Each point is reached from the start by the listed moves, each made 0, 1 or 2 times, or once backwards (-1), plus a little noise. Say if it took an odd or an even number of moves. Then give how often each move was made.

Moves:
(1): [0.049,0.013]
(2): [-0.011,0.038]
Start: [0.005,0.015]
Points:
[-0.056,0.040] => even (-1, 1)
[0.016,-0.020] => odd (0, -1)

Moves:
(1): [0.023,-0.023,-0.024,0.007,-0.010,0.011,0.016,-0.012,-0.003]
(2): [0.021,0.015,0.014,0.019,0.011,0.017,-0.011,0.003,0.003]
(3): [0.005,-0.001,0.009,0.029,0.003,-0.008,0.017,0.003,0.011]
(4): [0.005,-0.011,-0.006,0.011,0.003,-0.012,-0.002,0.004,-0.022]
(5): [0.020,-0.007,-0.007,-0.010,0.019,-0.005,0.012,0.019,0.005]
(6): [-0.019,-0.011,0.011,0.013,0.013,0.019,-0.005,-0.001,-0.002]
(7): [-0.006,0.012,-0.003,0.007,-0.012,0.011,0.011,0.003,-0.001]
(8): [-0.009,-0.006,0.031,0.012,-0.028,0.014,-0.014,0.008,0.000]
(9): [-0.012,0.011,-0.020,0.017,0.000,-0.009,-0.005,0.018,0.023]
Start: [-0.005,-0.014,-0.012,0.011,0.002,-0.013,-0.002,-0.005,0.002]
Points:
[-0.009,-0.030,0.003,0.054,-0.038,0.059,0.026,0.055,0.052] => even (1, 0, 0, -1, 2, 1, 2, 2, 1)
[-0.041,-0.023,0.089,0.118,0.007,0.045,-0.026,-0.017,0.040] => odd (0, 1, 2, -1, -1, 2, -1, 1, 0)
[0.091,-0.066,-0.076,0.020,-0.029,-0.006,0.070,-0.014,-0.066] => odd (2, 0, 0, 2, 1, -1, 2, 0, -1)
[0.048,0.027,-0.019,0.061,-0.017,0.010,-0.023,0.056,-0.019] => odd (0, 2, -1, 2, 1, -1, 2, 1, 1)
[0.045,-0.030,-0.080,0.013,-0.002,0.025,0.004,-0.058,-0.017] => even (2, 1, -1, 0, -1, 0, 0, -1, 0)
[-0.121,0.026,-0.001,0.036,0.014,0.021,-0.067,0.012,0.053] => even (-1, 0, -1, -1, -1, 2, 0, 0, 2)
[-0.039,-0.014,-0.022,0.045,0.069,-0.008,0.015,0.029,-0.043] => odd (-1, 0, 0, 2, 1, 2, 2, -1, 0)

Moves:
(1): [0.045,0.005,-0.022,-0.004,0.012,0.007,-0.006,-0.007,-0.009,-0.009,0.031,0.003,-0.010,0.017,-0.010,0.017,0.016,0.014,0.013,0.021]
(2): [-0.005,0.029,-0.002,-0.010,-0.001,0.009,-0.006,0.017,-0.006,0.001,-0.017,0.019,-0.003,-0.008,0.008,0.004,-0.001,0.001,0.020,0.005]
(3): [0.024,0.009,0.038,0.017,0.000,-0.009,0.002,-0.005,-0.030,-0.007,-0.012,0.019,0.000,-0.010,0.006,0.018,0.014,-0.001,0.001,0.024]
(4): [0.012,-0.011,-0.029,0.039,-0.003,-0.012,-0.006,-0.010,0.018,0.001,-0.010,-0.020,-0.006,-0.001,0.016,0.005,0.007,0.055,0.012,0.005]
(5): [0.001,-0.015,-0.001,-0.012,0.013,-0.006,0.003,0.022,0.036,-0.002,0.001,0.017,-0.035,-0.026,-0.011,0.016,-0.013,-0.019,0.027,0.006]
(6): [-0.019,0.000,0.014,0.005,0.012,0.021,0.014,0.019,-0.004,0.017,0.007,-0.025,0.007,-0.012,0.003,0.002,-0.001,0.001,-0.006,0.021]
(7): [-0.006,-0.017,-0.004,-0.019,0.002,-0.006,0.020,0.001,0.002,0.002,-0.013,0.003,-0.002,-0.008,-0.004,0.009,0.019,0.006,0.003,0.001]
(8): [0.007,0.006,-0.012,-0.018,0.006,-0.022,-0.014,0.020,0.004,0.014,0.041,-0.031,-0.020,-0.021,-0.015,0.007,0.030,-0.011,-0.014,-0.011]
(9): [0.012,-0.015,0.012,-0.009,-0.013,0.010,-0.002,-0.004,0.016,-0.008,-0.014,-0.008,0.001,0.041,0.000,0.008,0.003,-0.023,-0.001,0.008]
(10): [-0.015,0.017,0.004,-0.015,-0.026,0.012,0.020,-0.015,0.012,0.016,0.004,0.008,-0.016,0.007,0.006,-0.016,0.032,-0.017,-0.012,-0.004]
(11): [-0.023,0.011,-0.021,0.022,-0.006,-0.042,0.021,-0.004,0.007,-0.020,0.008,-0.018,0.016,0.041,-0.003,0.001,0.001,-0.014,0.013,0.006]
(12): [0.004,-0.011,-0.001,-0.006,-0.005,-0.020,0.006,0.014,0.003,0.002,0.015,0.016,0.006,-0.001,0.010,-0.012,0.001,0.008,0.010,0.005]
(13): [0.009,0.008,0.012,0.016,0.009,0.005,-0.013,0.014,0.027,0.002,0.004,0.002,0.030,-0.013,-0.016,-0.039,0.001,0.007,-0.007,-0.002]
(14): [0.006,0.003,-0.007,0.021,0.017,-0.021,0.024,0.012,-0.023,0.011,-0.022,0.013,-0.006,0.013,0.012,-0.001,0.018,0.008,0.001,-0.004]
(15): [0.004,0.004,0.009,-0.006,-0.007,-0.006,0.011,-0.001,0.022,-0.006,-0.004,-0.001,0.019,0.003,0.026,0.001,0.000,-0.005,-0.001,-0.027]
(16): [-0.001,0.003,0.007,0.008,0.024,0.001,-0.019,-0.024,-0.010,0.033,0.006,0.017,0.033,-0.007,-0.003,0.019,-0.010,-0.023,-0.011,0.008]
(17): [-0.008,-0.015,-0.002,0.014,0.010,0.003,-0.024,-0.018,-0.003,-0.006,0.019,0.013,-0.010,0.015,-0.003,0.005,0.002,-0.003,0.005,0.000]
(18): [-0.001,0.001,0.012,-0.008,0.014,-0.005,0.004,-0.008,0.006,0.012,0.002,0.008,-0.002,0.003,0.005,-0.007,-0.002,0.012,0.020,0.004]
(19): [-0.002,0.003,-0.009,0.002,-0.015,-0.002,0.009,0.008,-0.021,0.020,0.005,-0.004,0.022,0.003,-0.021,-0.003,0.019,0.010,0.038,-0.010]
(20): [0.005,-0.002,-0.004,-0.007,0.002,0.010,0.009,-0.019,-0.010,0.001,-0.009,-0.033,0.030,-0.011,0.025,-0.024,0.011,-0.007,0.004,0.011]
Start: [0.018,-0.014,-0.003,-0.013,-0.002,0.020,-0.018,-0.006,0.001,0.011,0.000,-0.009,0.026,0.004,-0.002,0.024,-0.012,-0.007,-0.019,0.024]
Points:
[0.062,0.053,0.092,-0.058,-0.073,0.195,0.058,-0.010,-0.080,0.022,-0.057,-0.047,0.027,-0.087,0.057,-0.025,0.074,0.000,-0.024,0.174] => odd (1, 1, 2, 0, 0, 2, 0, -1, 0, 2, -1, 0, 0, -1, -1, -1, -1, -1, 0, 2)
[0.187,0.016,0.124,-0.043,0.007,0.023,-0.044,0.008,-0.053,0.075,0.128,0.105,0.119,-0.034,-0.067,0.041,0.022,0.002,0.048,0.068] => odd (2, -1, 2, -1, 0, 0, -1, 0, 0, 0, -1, 2, 1, -1, 1, 1, -1, 1, 2, -1)
[0.140,-0.022,-0.020,0.034,0.130,0.010,-0.048,0.073,-0.022,0.152,0.106,-0.028,0.030,-0.005,-0.068,0.022,0.135,0.113,-0.060,0.110] => even (2, 0, 0, 1, -1, 2, 1, 2, 1, 0, -1, 1, 2, 2, -1, 1, 0, 1, 0, -1)

Moves:
(1): [0.009,0.002,0.002,0.000,0.011,0.000,-0.021,0.003,-0.018,-0.009,-0.015,-0.002,0.016,0.016,0.017,0.005,0.010,-0.023,-0.012,0.000,-0.008,0.000,-0.006,-0.011,-0.019]
(2): [0.002,-0.010,0.010,0.007,0.016,-0.001,-0.020,-0.014,0.009,0.019,-0.025,0.011,0.024,0.034,0.006,-0.006,-0.025,0.024,0.014,-0.013,-0.016,-0.024,0.015,-0.035,-0.004]
(3): [-0.010,-0.016,0.006,0.005,-0.010,-0.009,0.003,0.004,-0.021,0.009,-0.005,-0.001,0.014,-0.010,0.023,0.026,0.012,-0.035,-0.004,0.018,0.042,0.001,-0.037,-0.012,-0.027]
(4): [-0.003,0.005,0.008,0.006,0.007,0.013,-0.014,-0.005,0.020,0.008,-0.009,-0.026,0.015,0.010,-0.005,-0.007,-0.029,-0.003,-0.013,-0.009,0.011,0.032,0.010,-0.006,0.014]
(5): [0.023,0.010,0.002,0.001,0.010,0.005,0.006,0.005,-0.003,-0.007,-0.003,-0.008,-0.007,-0.005,0.004,0.007,0.005,0.011,0.003,-0.007,0.018,-0.004,0.007,0.014,-0.013]
(6): [-0.006,-0.013,-0.018,0.018,-0.009,-0.007,0.002,-0.010,-0.007,-0.007,-0.025,0.006,0.012,0.011,-0.002,-0.008,0.009,-0.009,0.010,0.001,-0.013,-0.007,-0.027,0.023,0.012]
(7): [-0.005,-0.006,0.013,0.013,-0.021,0.011,0.027,0.005,0.003,-0.010,-0.016,-0.011,-0.006,-0.015,-0.008,-0.013,0.001,-0.008,-0.024,-0.035,0.006,0.000,-0.015,0.027,-0.001]
(8): [0.001,0.013,0.012,0.004,0.000,-0.014,0.003,-0.006,-0.016,-0.002,-0.007,-0.003,0.016,0.035,0.016,-0.019,-0.004,-0.036,-0.003,0.001,-0.020,0.004,0.012,0.006,-0.025]
(9): [0.007,-0.020,-0.011,0.000,0.006,0.001,-0.005,0.004,-0.003,0.012,-0.004,0.016,-0.010,0.002,-0.003,-0.013,0.010,-0.001,-0.006,-0.003,0.010,0.001,-0.001,-0.011,-0.007]
(10): [-0.004,0.000,0.003,-0.006,-0.010,-0.018,0.012,-0.014,-0.005,0.009,-0.021,-0.016,-0.012,-0.011,0.003,0.026,-0.016,0.000,0.005,-0.003,0.023,0.012,0.005,-0.016,-0.007]
(11): [0.021,-0.019,-0.021,-0.020,0.012,-0.004,-0.003,0.005,-0.001,0.006,-0.006,0.003,-0.001,0.015,-0.007,0.002,-0.008,-0.001,0.002,0.008,-0.012,-0.016,0.008,0.026,-0.001]
(12): [0.002,-0.010,0.009,0.006,0.011,0.000,-0.015,0.000,-0.015,0.006,-0.006,0.017,0.014,0.001,-0.006,-0.001,-0.014,0.009,0.014,-0.010,-0.018,0.001,0.001,-0.013,0.002]
(13): [-0.036,0.019,0.021,-0.009,0.031,0.013,-0.011,-0.009,0.015,-0.002,0.001,-0.013,-0.017,-0.016,-0.002,0.018,-0.003,-0.007,0.028,0.019,0.002,0.011,-0.003,0.007,0.008]
(14): [-0.023,-0.009,-0.023,-0.013,-0.003,-0.008,0.011,0.005,0.024,-0.006,0.013,-0.007,-0.013,-0.014,-0.011,0.010,0.003,0.012,-0.011,0.011,0.025,0.018,-0.008,0.026,-0.006]
(15): [-0.017,0.005,0.015,0.003,-0.006,0.011,0.003,0.004,-0.025,0.005,-0.013,0.002,0.003,-0.011,0.000,-0.008,-0.012,0.012,0.006,0.001,-0.004,0.002,0.004,-0.002,0.013]
(16): [-0.017,-0.005,0.007,-0.008,0.022,-0.008,0.011,-0.019,0.008,-0.017,-0.003,0.009,0.007,0.006,-0.010,0.004,-0.004,0.005,0.001,0.007,0.008,-0.003,-0.003,0.013,0.009]
(17): [0.005,0.004,0.002,-0.016,0.030,-0.020,0.022,0.000,0.046,-0.022,0.006,-0.016,0.011,-0.004,0.015,0.017,-0.032,0.006,0.029,0.018,-0.043,-0.010,0.026,-0.015,0.012]
(18): [0.002,-0.022,0.001,0.008,-0.022,-0.007,-0.009,0.025,-0.012,0.006,-0.015,0.006,-0.003,-0.006,0.005,-0.012,-0.002,-0.022,-0.015,-0.023,0.014,0.001,0.011,0.013,-0.002]
(19): [-0.007,0.015,-0.005,-0.002,0.004,0.005,0.019,0.010,0.001,0.002,0.013,0.008,0.002,-0.017,-0.002,0.011,-0.006,0.002,0.006,0.001,-0.012,-0.010,0.016,-0.004,0.007]
(20): [0.014,0.012,-0.009,0.013,0.000,0.021,-0.024,-0.009,-0.017,-0.005,0.004,-0.012,0.027,-0.024,-0.007,0.002,0.010,0.018,0.018,0.006,0.003,-0.019,-0.005,-0.022,-0.018]
(21): [0.010,0.001,0.000,-0.004,-0.003,0.002,-0.003,0.005,0.013,-0.010,-0.019,0.010,0.020,0.008,-0.007,-0.006,0.000,-0.015,0.004,0.003,-0.013,-0.006,-0.016,0.001,0.003]
(22): [-0.008,0.030,0.010,-0.029,0.014,-0.032,0.034,-0.015,0.004,0.033,-0.009,-0.011,0.020,-0.019,-0.011,-0.004,0.014,0.030,0.007,0.030,-0.044,-0.009,0.022,0.013,0.011]
(23): [0.008,-0.004,0.000,0.018,-0.010,-0.007,0.014,-0.015,0.022,-0.002,-0.003,0.000,-0.023,0.020,-0.010,0.001,0.001,0.014,-0.009,0.013,-0.019,0.003,0.003,0.008,0.007]
(24): [0.021,-0.009,0.014,-0.005,-0.011,0.030,-0.006,-0.019,-0.020,-0.013,0.003,0.063,0.006,0.009,0.024,-0.004,0.005,-0.020,-0.029,-0.016,0.023,0.016,-0.010,0.010,-0.014]
Start: [0.001,-0.007,0.040,-0.007,0.003,-0.026,-0.014,0.016,-0.005,0.004,-0.007,0.018,0.008,-0.009,-0.028,0.024,0.009,-0.004,0.005,0.014,-0.002,0.002,-0.008,0.020,0.025]
Points:
[0.016,-0.098,-0.042,0.009,-0.029,0.037,-0.082,-0.002,-0.192,-0.075,-0.084,0.040,0.100,-0.003,-0.022,0.029,0.096,-0.051,-0.042,0.017,0.142,-0.076,-0.185,0.091,-0.089] => even (2, 0, 1, -1, 0, 1, 1, 0, 0, 0, 2, -1, -1, 1, 2, 2, -1, -1, -1, 2, 0, -1, -1, 0)
[0.095,-0.116,-0.002,0.100,-0.091,0.069,-0.138,0.052,-0.206,-0.011,-0.104,0.143,0.153,-0.032,0.029,0.052,0.066,-0.131,0.026,-0.095,0.116,-0.100,-0.188,0.026,-0.121] => odd (0, 1, 2, -1, 1, 2, 1, 0, -1, 0, 1, 2, 0, 0, -1, -1, -1, 1, 1, 2, 1, -1, -1, 1)
[-0.060,-0.017,0.074,-0.102,0.034,0.043,0.008,-0.035,-0.100,-0.049,0.058,0.126,-0.039,-0.080,-0.001,0.017,0.047,-0.023,-0.026,0.055,0.146,0.043,-0.021,0.134,-0.032] => even (-1, -1, 0, -1, 0, -1, 0, 1, 1, 0, 1, -1, 1, 1, 2, 2, 0, 0, -1, 1, -1, 0, -1, 2)

Moves:
(1): [-0.022,0.004,0.006,-0.014,0.004,0.005,-0.012,0.011,0.002,-0.004,0.001,-0.007,0.000,0.008,-0.016,-0.003,0.004,0.015,-0.002,-0.001,0.003,-0.008,-0.016,0.019]
(2): [0.009,0.008,-0.002,-0.002,0.006,0.005,-0.001,-0.013,0.000,-0.008,0.016,0.034,0.024,0.008,0.011,-0.014,0.007,-0.013,0.011,-0.011,0.036,0.019,-0.003,-0.012]
(3): [-0.015,-0.008,0.002,-0.024,-0.004,0.003,-0.019,-0.006,0.015,-0.003,-0.018,-0.003,-0.007,-0.025,0.015,0.012,-0.009,-0.003,0.010,-0.023,-0.023,0.000,0.004,-0.006]
(4): [-0.035,0.018,0.005,0.005,0.011,0.015,-0.005,-0.013,0.006,-0.030,0.005,0.001,0.024,0.016,0.014,-0.014,-0.011,0.031,0.022,-0.003,0.018,0.025,0.009,0.042]
(5): [0.022,-0.004,0.006,-0.017,0.001,-0.012,0.011,-0.004,-0.002,-0.019,-0.012,0.012,0.016,0.015,0.005,0.007,-0.020,0.002,-0.006,0.004,-0.003,0.020,0.001,-0.008]
(6): [-0.039,0.002,0.000,0.002,-0.021,-0.004,-0.010,-0.021,0.013,-0.001,0.003,0.019,0.029,-0.001,-0.002,0.001,-0.002,0.002,0.030,0.031,-0.009,-0.005,-0.004,-0.021]
(7): [0.017,-0.017,0.008,-0.016,-0.006,-0.005,0.001,0.012,0.004,-0.013,0.006,-0.005,0.008,-0.013,0.000,0.007,0.018,-0.013,0.001,-0.002,0.002,0.001,-0.006,-0.009]
(8): [-0.003,-0.010,-0.002,0.005,-0.001,0.008,0.003,0.004,0.005,0.026,-0.011,-0.013,0.022,-0.008,-0.015,0.001,-0.025,-0.009,-0.021,0.005,-0.004,-0.021,0.010,0.011]
(9): [0.013,-0.002,-0.011,-0.008,0.008,0.008,-0.002,-0.008,0.011,0.003,0.008,0.000,-0.007,0.003,-0.002,0.004,-0.002,-0.016,0.002,0.016,0.022,-0.004,-0.017,0.023]
(10): [-0.004,-0.014,0.015,0.011,-0.054,-0.006,-0.008,-0.013,-0.005,0.008,0.012,0.014,-0.009,0.008,0.016,-0.002,0.002,0.022,0.021,0.001,0.024,0.033,-0.020,0.011]
(11): [0.036,0.009,-0.013,-0.028,0.028,-0.024,0.011,0.012,0.021,0.012,-0.002,-0.011,-0.029,0.002,0.032,-0.040,-0.018,0.019,0.010,0.000,0.011,-0.023,0.046,0.023]
(12): [-0.007,0.002,0.005,0.007,-0.010,0.007,0.000,0.015,0.009,0.003,-0.006,0.013,-0.002,0.000,0.019,0.028,0.010,-0.004,0.000,-0.015,-0.032,-0.002,-0.001,-0.009]
(13): [-0.014,-0.007,-0.007,0.003,-0.024,-0.030,0.000,0.005,0.013,0.017,-0.033,-0.016,0.008,0.005,-0.003,0.016,0.004,0.003,0.014,-0.031,-0.004,-0.025,0.013,-0.002]
(14): [0.029,-0.004,-0.005,0.005,0.008,-0.005,-0.006,0.002,-0.008,-0.005,-0.002,0.012,-0.007,-0.010,0.002,0.001,-0.020,0.005,0.025,0.002,0.032,0.010,-0.005,-0.006]
(15): [0.005,-0.035,-0.002,0.004,0.001,0.010,0.042,-0.006,-0.022,0.012,0.004,0.014,0.002,0.007,-0.025,0.012,-0.012,-0.010,-0.007,-0.006,0.019,0.012,0.004,0.000]
(16): [-0.009,0.001,0.039,0.008,-0.001,-0.002,-0.009,-0.008,-0.012,-0.004,-0.006,0.005,-0.009,0.000,0.006,0.009,-0.004,0.000,-0.008,-0.004,-0.014,-0.014,-0.004,-0.002]
(17): [0.004,-0.003,-0.004,-0.001,0.015,-0.011,0.009,0.016,0.004,0.006,-0.020,-0.005,-0.005,-0.013,0.003,-0.009,0.006,0.008,0.003,0.021,0.017,0.011,-0.008,0.008]
(18): [0.010,0.022,0.016,-0.011,0.002,0.020,0.014,-0.019,0.011,0.005,0.022,-0.007,0.019,0.007,-0.009,-0.020,0.007,0.007,0.008,-0.008,0.018,0.017,-0.001,0.006]
(19): [-0.001,0.011,0.020,-0.007,-0.009,-0.020,-0.006,-0.020,0.017,-0.029,0.009,0.032,0.013,-0.014,-0.001,0.010,-0.002,0.007,-0.017,0.026,0.018,0.012,0.010,-0.010]
(20): [-0.002,-0.008,-0.001,0.001,0.006,-0.016,-0.006,0.001,0.026,0.002,0.012,0.003,-0.002,0.010,-0.005,0.005,-0.012,-0.006,-0.011,-0.011,0.004,0.002,-0.015,-0.003]
(21): [0.010,0.005,0.004,0.000,0.004,0.015,-0.012,0.009,0.020,-0.019,-0.019,-0.013,-0.015,0.009,0.019,-0.008,0.001,0.024,-0.009,-0.007,0.005,0.015,0.009,-0.006]
(22): [-0.008,0.005,-0.020,0.014,-0.004,-0.003,0.018,0.003,-0.017,0.006,0.012,-0.005,0.001,0.006,0.002,0.003,-0.007,-0.008,-0.002,-0.002,0.005,-0.019,-0.017,-0.013]
(23): [0.006,0.006,-0.012,-0.003,0.000,0.003,-0.028,0.024,0.017,0.011,-0.004,-0.039,-0.006,0.009,0.014,0.024,-0.014,-0.002,-0.003,0.019,0.012,0.023,0.028,-0.011]
(24): [-0.009,-0.013,0.001,-0.004,-0.004,-0.011,-0.006,-0.015,-0.001,-0.003,-0.009,0.011,0.020,0.001,0.026,0.018,0.019,0.033,0.001,-0.020,-0.007,-0.003,0.002,0.002]
Start: [-0.002,0.045,0.016,0.018,0.001,-0.018,-0.035,-0.016,-0.009,-0.010,0.024,0.015,0.011,-0.012,-0.009,-0.001,-0.014,0.020,0.034,0.019,0.038,0.011,0.029,-0.013]
Points:
[0.074,0.003,0.138,-0.002,-0.031,0.004,-0.073,-0.007,-0.002,-0.155,0.054,0.047,0.081,0.038,-0.029,0.059,-0.075,-0.002,-0.105,0.154,0.189,0.243,0.063,-0.017] => even (0, 1, -1, 1, 2, -1, 2, 1, 0, 1, -1, -1, -1, -1, 1, 1, 0, -1, 2, 0, 1, -1, 2, -1)
[-0.140,-0.051,0.046,0.017,-0.153,0.061,-0.105,0.035,-0.039,0.067,0.003,-0.046,-0.044,-0.034,-0.056,0.211,-0.012,-0.048,0.156,-0.025,-0.029,0.023,-0.030,-0.038] => even (2, -1, 2, 0, -1, 1, 1, -1, 1, 1, -1, 2, 1, 1, 2, 1, -1, 0, -1, -1, -1, 0, 2, -1)
[0.035,0.083,0.012,-0.082,0.159,-0.014,-0.097,-0.025,0.050,-0.020,0.005,-0.043,0.040,0.080,0.075,-0.028,-0.187,0.044,-0.062,0.095,0.079,-0.039,0.177,0.111] => odd (1, 1, 0, 1, 2, 0, -1, 2, 2, -1, 2, -1, -1, -1, 0, 2, -1, -1, 0, 0, 0, 0, 2, 1)
